Each row of a before or after table is a point. The points were changed in one or more steps. Then noise was added and the rows were shuffled. The steps act on how far a point lies along the listed directions, d1 being the first. What was done? A step turns or swaps two directions, mirrors them in a line or flattens them onto one, adds a multiple of one to another, or multiplies one. Angles are multiples of 10 degrees, from the lower direction toward the higher: turns from -170 to 170, lines from 10 to 170 but not 90. Use the fewest steps. Two steps may share a direction if one is a turn and the other turns, adds or multiplies; they go together, in the order done. Otherwise the lowest direction goes first.
In the rows, zero is written as 128.

Directions:
(1): [ 89 163]
(2): [163 167]
Before (8 x 2):
[[145 123]
 [175 129]
 [ 81 188]
 [172 116]
 [111 104]
 [ 81 186]
 [139 130]
 [ 83 183]]
After (8 x 2):
[[113 203]
 [103 112]
 [169 103]
 [115 201]
 [136 121]
 [160  98]
 [139 116]
 [112 197]]
Steps: turn d1 and d2 by 30 degrees

Directions:
(1): [118 114  72 153  78 169]
(2): [156 146  65 139 152  78]
(3): [147 195 117  83 124 164]
Before (11 x 6):
[[ 83  82 113 154  54 193]
 [155 199  64 145 144 100]
 [156 135  58 158 114  95]
 [156 146 107  96 115 128]
 [128 151 168  57 135 173]
 [127 119  71 148  57 159]
 [ 92 102 179 134 129 121]
 [106  96 175 145 106 142]
 [160 139  22 138 117 109]
 [170 157  56 111 135 103]
 [ 97  88 131 169 129 119]]
After (11 x 6):
[[110 109 157 106  80 191]
 [135 110 122 118  90 152]
 [128 133 115 138 162  66]
 [127 148 186  98  98 176]
 [ 90 129 168 151  78 199]
 [157 154 113 131 154  75]
 [129  89  43 143 115 118]
 [125 157 157 118 172 103]
 [118 139 174  81  90 211]
 [153 196 125  80 103 155]
 [164 216  85  74 146 112]]
Steps: swap d1 and d3; multiply d2 by -1

Directions:
(1): [ 70 151 150  76 105 103 100 107 116  84  68]
(2): [157 161 131  98 142 195 194 101 131  78 122]
(3): [145 122 174  73  99 129 167 142 128 208 102]
(4): [118  74 177 113 212 139 125 160  97 112 120]
(5): [174 142 183 141 122 173  52 114 166 128 115]
(6): [ 84 126 120 124 172 147 121  38 137 179 141]
Before (9 x 11):
[[ 69 144  90 125  74  94 136 102 118 133 100]
 [146 133 150 107 100  89 140 102 119 203 101]
 [130 170  96 175 165 169 168  61 131 138 158]
 [148 133 205  97 144 155 123 120 124 131 104]
 [188 145 186 111  90 193 116 130 176 122 120]
 [122 183 141  83  64 146 101  97 147 173  76]
 [ 79 122 151 117 125  78  78 128 130 210  97]
 [133  96 151 148 214 155 128  58 139 152 122]
 [130 164 136  73 123 162 132  87 155 151 117]]
After (9 x 11):
[[183 122 103 179 127 103 142 120 130 175 159]
 [161 179  73 181  91 138 127 122 165 148 159]
 [200 136 187 164 160 194  96 114 150 114 146]
 [202 103 239 152 145 212  14 133 192 148 130]
 [173 133 178 116 142 155 139 100 148 111  80]
 [171 116 118 207 152 150  29 152 153 163 161]
 [ 66 103  47 174 112  73 146 140  94 122 145]
 [ 94 122 176 113 152  94 128 148  87 151  84]
 [159 105 142 142 173 149  74 156 147 139 153]]
Steps: mirror d1 and d3 in the line at 130 degrees; swap d2 and d4; multiply d5 by 2; multiply d6 by 0
